Rows are points. A path goes straight from each point to the next, and from the last back to the first. The post is the endless flat space through its rows: a point in 2 columns, a line in 3, a plane in 4, and so on, so that a path can go around it. Count how often the path circles the post. Going back the other way cancels.
In the rows, zero is written as 100.

Post (1 x 2):
120,116
Path (17 x 2):
123,144
75,126
102,74
144,99
155,146
145,175
138,116
120,55
94,106
85,150
153,149
162,106
93,61
80,117
101,107
143,67
155,125
Times around: 0

Post (8 x 9):
165,85,148,93,71,112,79,90,66
192,82,114,102,76,83,91,123,111
156,56,78,78,36,82,108,116,82
101,91,47,122,143,102,120,82,107
102,104,80,100,107,66,141,97,77
95,84,191,65,143,86,90,69,175
67,113,40,92,145,100,119,123,104
93,91,104,127,139,123,142,138,55
Path (20 x 9):
92,64,49,82,115,83,108,129,99
126,14,69,95,33,43,115,82,95
68,106,150,108,94,96,98,88,99
15,106,72,44,96,84,171,110,127
118,93,49,61,103,150,102,160,66
153,132,121,112,147,112,95,43,118
174,50,108,157,114,69,180,110,169
142,105,64,170,147,101,86,35,129
31,105,146,88,163,54,122,133,85
70,68,6,97,96,72,127,80,12
72,115,128,117,161,155,57,112,70
109,105,50,168,112,119,126,132,104
94,84,120,76,108,81,143,81,136
82,114,108,38,141,98,144,143,78
107,90,143,58,167,90,94,81,105
58,54,56,33,60,92,82,100,96
133,79,120,135,96,70,82,73,135
66,115,21,118,150,145,105,102,122
136,121,92,72,117,102,125,145,140
107,28,148,42,121,142,103,109,98
Times around: 2

Post (17 x 18):
57,130,112,139,67,113,116,114,118,97,55,135,101,82,106,122,118,83
94,80,93,93,101,59,143,90,148,117,130,77,110,76,125,104,102,59
122,123,97,152,80,118,107,116,129,120,40,100,69,118,76,108,115,90
129,116,109,123,86,121,67,145,111,68,112,98,124,89,92,104,94,159
92,91,66,82,93,82,67,110,76,110,74,118,113,91,78,139,97,123
140,90,58,49,126,83,118,86,123,105,99,111,100,66,155,101,105,53
74,133,77,141,87,116,105,122,102,91,60,93,65,83,68,72,113,132
122,131,99,120,24,124,95,101,84,103,89,109,100,70,42,104,94,121
117,93,104,77,110,66,104,80,122,146,97,92,117,87,169,71,99,101
111,62,119,78,121,76,90,89,89,111,115,88,90,63,128,88,128,69
95,152,134,83,98,105,85,128,121,105,78,90,121,72,66,102,76,126
113,106,100,74,105,68,117,127,101,113,122,85,104,110,150,89,115,53
100,123,109,132,101,121,60,122,76,105,80,87,147,74,88,117,70,110
128,88,90,78,76,52,72,76,124,110,113,92,79,79,127,91,82,44
100,71,91,72,108,117,109,99,124,120,91,110,102,113,144,80,90,66
102,128,108,93,99,96,83,92,83,58,81,82,114,97,84,133,78,136
93,132,103,117,113,128,88,95,96,120,116,132,99,85,79,119,86,114
Path (32 x 18):
29,129,143,124,163,124,102,114,96,152,75,106,165,80,136,63,116,95
95,94,85,60,156,125,55,85,96,109,49,100,152,113,146,129,67,97
83,125,113,74,34,96,95,96,106,58,116,107,87,78,94,113,84,92
68,101,87,139,128,68,142,124,184,135,81,88,86,110,121,154,68,77
43,75,93,61,79,79,99,92,69,101,63,123,79,114,127,94,89,58
130,108,110,112,75,58,75,89,108,94,103,97,92,81,114,81,106,72
101,129,129,134,39,106,112,95,121,64,75,73,122,79,89,74,133,95
107,80,90,116,54,77,101,112,101,95,93,108,143,119,135,110,127,109
58,156,145,117,159,57,122,122,129,110,108,69,94,92,93,90,104,129
154,88,64,72,146,98,70,136,107,5,43,83,81,89,124,125,110,139
101,146,113,102,102,79,91,103,110,137,74,83,94,92,145,86,77,67
78,131,66,83,132,123,100,87,84,71,40,107,118,110,136,139,98,95
136,101,116,104,50,119,123,57,108,115,102,160,112,34,111,127,145,40
120,111,99,131,95,107,120,117,109,82,111,104,80,98,132,54,135,79
134,130,140,110,63,65,115,76,103,115,108,121,141,76,131,101,113,89
107,135,70,86,88,120,80,43,72,99,87,136,105,40,122,95,78,57
126,120,87,61,74,137,125,128,175,161,103,91,49,149,99,36,122,74
93,89,103,77,99,60,79,65,100,146,137,115,73,102,111,161,76,71
101,118,101,95,87,93,100,106,130,96,112,78,68,109,125,103,108,63
113,96,65,97,104,155,77,104,59,92,83,127,138,70,82,115,139,108
106,104,84,142,72,70,103,64,133,99,114,114,98,102,121,78,105,97
141,103,105,107,56,82,101,111,139,110,78,131,83,105,116,86,108,102
53,169,133,129,52,67,122,97,138,119,102,96,63,62,78,121,52,52
111,141,122,156,100,117,73,119,117,128,75,121,90,106,125,98,73,98
78,119,79,57,124,102,110,108,86,120,28,165,134,86,115,125,87,78
172,135,77,64,120,80,112,88,95,99,86,108,117,86,156,95,125,119
130,85,107,144,114,150,53,135,70,54,127,141,141,74,132,89,120,80
100,124,93,94,114,90,54,128,75,79,104,83,146,114,100,132,92,103
119,70,81,103,52,131,90,89,73,100,77,108,149,100,155,133,113,44
127,85,50,84,147,93,62,121,66,126,93,91,121,75,130,106,88,117
57,102,63,120,174,112,138,136,86,108,80,106,59,103,92,100,89,117
93,114,126,139,77,89,104,87,99,107,65,117,138,61,130,98,77,65
Times around: 1
